Each row is a point. To make a cloud, some directions were put in groups of two or more. Within a group, all points are equally far from the middle, so they leave a hole (a ring in 2 directions, a hollow ball in 3). The other directions are filled evenly. Then the cloud was stretched, turned, moved and blurred a little. Count the holes, and give their numbers of directions, smallest first.

Cloud:
[[ -2 -47]
 [-57  29]
 [ 27  52]
 [ 45  37]
 [ 34  47]
 [ 31 -42]
 [-45 -24]
 [ 57 -18]
 [-15 -44]
 [-58  25]
 [-11 -45]
 [-57  -7]
 [ -8  60]]
Holes: 1 (2)

Cloud (22 x 3):
[[-42  18  -4]
 [ 37 -13 -32]
 [ 55  39  -8]
 [ 13  45  12]
 [-14   4 -35]
 [ 13 -19 -39]
 [-13  28 -20]
 [ -6  -1 -40]
 [ 57   1 -23]
 [-17  28  29]
 [ 13  12 -24]
 [-30  40  36]
 [-29   1  22]
 [-39 -25 -19]
 [ 24 -12 -19]
 [  3  14 -43]
 [ 32  21  -2]
 [-14 -24  -1]
 [-19  13 -27]
 [ 49 -18 -60]
 [ 24 -12   6]
 [ 14  20 -35]]
Holes: 0

Cloud, 28 rows:
[[-18   6  16  -6]
 [-41  -5   1  -7]
 [ -6 -22 -22  -4]
 [ 31  -6 -20  31]
 [-35   2 -12   5]
 [-19  35  -6   4]
 [ 18 -12   1  11]
 [-60  14   1   2]
 [ -6 -14 -30  -8]
 [ 19  -1  -9  30]
 [ 22 -16  -6  33]
 [ 22 -22  26  -4]
 [ -4  16  -4   0]
 [ 44 -12 -23  22]
 [ 36  -1   8  20]
 [ 10  12 -32   1]
 [ 21  -4  -3   4]
 [ -2 -13  28  12]
 [ 38 -28  -5 -10]
 [ 17   2  -2  19]
 [ 16 -20  16  15]
 [ -2  -3   3  26]
 [ 24 -24 -19  -6]
 [-23  26  -6  -4]
 [-28  -4  13 -27]
 [ 44 -13  -7 -17]
 [ -7 -14 -18  20]
 [  0 -23  10 -21]]
Holes: 0

Cloud (50 x 6):
[[ 42 -31 -21 -14 -15 -20]
 [-22   2  -5   0 -47  60]
 [-31  19   7  30  -5   1]
 [-16  51  -2  -3 -31  11]
 [-22 -11  12  38 -21  36]
 [ 37   2  -4 -31 -36  18]
 [ -8 -39 -18  24 -39  10]
 [-22  24  -9  13   8  35]
 [ -7  32 -33  28  -6 -23]
 [-48   6  -3  29 -30  11]
 [ 12 -34  -9 -28 -27 -31]
 [  3  -9 -14  31  14 -17]
 [-31 -48 -20  -3 -18 -13]
 [-24  15  19 -29   4   4]
 [ 14  16   6 -34 -44  -3]
 [-44  24 -33  46 -11   7]
 [ -5 -26 -24  29  14  14]
 [ 10  27  11   6  12 -12]
 [ 21  20 -33  28  -8 -34]
 [ 12  14  -1   3 -25  55]
 [ 24  -4  20   4 -41  13]
 [ 45 -33  -5  21 -12  24]
 [-22  -3 -12  13   2 -47]
 [ -4   7 -52  22  -8  20]
 [ 32   9  -6   0   5  17]
 [ -7  24 -17   7  21   5]
 [-29  52 -13  -2   7 -41]
 [-42  -8   4  -5 -44  39]
 [-12  11 -24 -13 -15  52]
 [-12  -8 -22 -19   1  35]
 [-16 -49 -23  27   2  10]
 [-32  21 -53  29 -21  29]
 [-28 -16 -15 -11 -30 -25]
 [-41  11 -16  33  17  -7]
 [ 34 -29 -16 -24 -16   7]
 [ -4  56 -31  19 -29  18]
 [-53  29 -14 -17 -22 -21]
 [ -5  29  -8   8  14 -57]
 [ 17  49 -17  -6 -39  27]
 [-17  43  -9 -20 -23 -39]
 [  6 -28 -19   1  16 -24]
 [-11  14  23   5  -4 -20]
 [-28   7   4  26   8  -8]
 [  5  -5  22 -56 -24 -11]
 [-31  24  -8  10  -4 -44]
 [-13  20  -5  -9 -40 -17]
 [ -3 -43   0   9   0  19]
 [-32   8 -38 -37  -8   7]
 [-24  34 -18  -4 -34  50]
 [-12 -43  -3  12 -45  29]]
Holes: 1 (4)

Cloud, 82 rows:
[[  0 -57 -23 -23   7   6 -14  -3]
 [ -2  -6 -23  18  -4 -17 -28  23]
 [-43  28 -41 -31  -7  -4  -4  -1]
 [ 10 -54  27  -4   4  13  10 -24]
 [  0 -36  16  57  19  21  -1   7]
 [-36 -10 -24 -29  -9   4  17 -12]
 [-10  29  15  34  30  10   4   8]
 [-29 -23  -1  11 -15  -9  -7  22]
 [-40  28 -23 -24 -17 -14 -13  17]
 [-11   2 -15 -27  -9  17   7  22]
 [ -1  18 -17   5   9  34 -28  10]
 [-14 -10  -4  12  -4   0  23  17]
 [ 26 -43 -25   6   7  -9  -6 -12]
 [ -3 -14  12  25  -9  11 -33  -9]
 [-19 -33 -11 -19  12 -33  13 -26]
 [-48   1 -21   1   2   3 -22  25]
 [-47   5  -5 -12  -7 -22 -25   9]
 [ 25 -21   6 -23 -20  28  -8  -1]
 [-15  -6 -31  43  25 -20   0 -11]
 [-22  -2 -43 -51  24  -9   2 -22]
 [-13 -21  11 -11  17 -21  -5 -40]
 [-10 -28 -22 -27   1  -7 -36   1]
 [ 13 -45 -36   4  23  32 -12  -1]
 [ 14  17 -20 -21  22   9 -20 -18]
 [ -7   3   2 -17  35  -3  -7 -17]
 [-17 -28  -9  19   3  41  -2  12]
 [ -3  46   6 -10   2  28  -9 -17]
 [-45 -18 -10  23  25  -1   5  15]
 [-38  24 -17  11  18   1 -17 -11]
 [  7  -1  18  49  -8  24   6  24]
 [-42   0 -48 -23  -7   7  -3   8]
 [ -9  -9  -6  26  53 -12  -8   0]
 [-28 -24 -54 -31 -20  -2  -3  -8]
 [ -6 -13  46   8   7  28  -8  23]
 [ -9 -34  11  48  21  19  -3  23]
 [-23  -9  -1 -43   9  11 -15 -18]
 [-13 -25  21  32 -13  39 -11  10]
 [-17 -53  -7   3 -26 -10  -7 -11]
 [-39   1  12 -11 -29 -10 -25  -5]
 [-22  -9  -1  11  35 -39  -5   8]
 [-47 -12  -9  -4  19 -18 -19 -20]
 [-18  -5 -44  14  13  30 -24   2]
 [-50   9 -16  -8  -8 -10  -8  21]
 [ -2 -43  -4  24  -5 -11 -16  14]
 [ 17  16   2  33  14  35 -14   7]
 [ 24 -24 -28   7  17  35  -5 -19]
 [ 26   3 -37   5  15  23   3  -2]
 [-28  10  11 -19  22 -13 -26  10]
 [  5  13 -55 -21  -5 -20 -16   7]
 [-34 -47 -18 -14  23 -17 -18   8]
 [-27 -11  45   8  -1  18 -13  12]
 [-10  17  12  12  -1  13  28 -23]
 [-15 -43  18  -8  -7 -23  12 -25]
 [-24 -13 -28 -35   6  13  13  -2]
 [ 27 -27 -35   2  39 -13   3 -10]
 [-33 -15  -2  -1  21 -36  -5 -17]
 [ 24 -19   0  14 -14  -7  15 -21]
 [-26  -7  -5  18 -18  13 -27 -18]
 [-28   3   4   7 -12 -13 -22 -35]
 [  9   3 -20  45  24  26  -1  26]
 [ -8 -53 -27 -20  -1 -15 -15   4]
 [ 18 -28 -37  -8  22  -5  12  22]
 [ -1 -23  -6  60  20  13  -4  -3]
 [ 30 -20  11  10  -9 -12   0 -29]
 [-43  19 -25 -16 -16  13 -11  -3]
 [-46  -4 -22   2   9 -17 -18  38]
 [  5 -29 -18  51  38  25  -7   6]
 [ -2  -7  22  51   4  20  19   4]
 [-15  28   9  14 -12  23 -30   3]
 [-12  28 -49 -33  14 -16   7 -19]
 [ -1  -7 -29  32  -1 -10 -15  25]
 [-14  26 -20  -3  15   3  19 -18]
 [ -7   5 -12   6  38  17  17  25]
 [-11 -35 -22  34  -7  -2  -3  10]
 [-15 -15  16   9 -12  26 -34   0]
 [  0  21   3  37  -3  23  -2 -14]
 [-14 -26 -18 -18 -16  -1  15   4]
 [ 14 -31 -31   7  28   2 -23 -26]
 [-34 -12   3 -15  26   7 -11 -19]
 [-25   0  -8 -30 -19   2  13   2]
 [  7 -12   6 -11  -3 -16 -13 -51]
 [-22  32  34   5  14  17  -6  -8]]
Holes: 2 (3, 3)
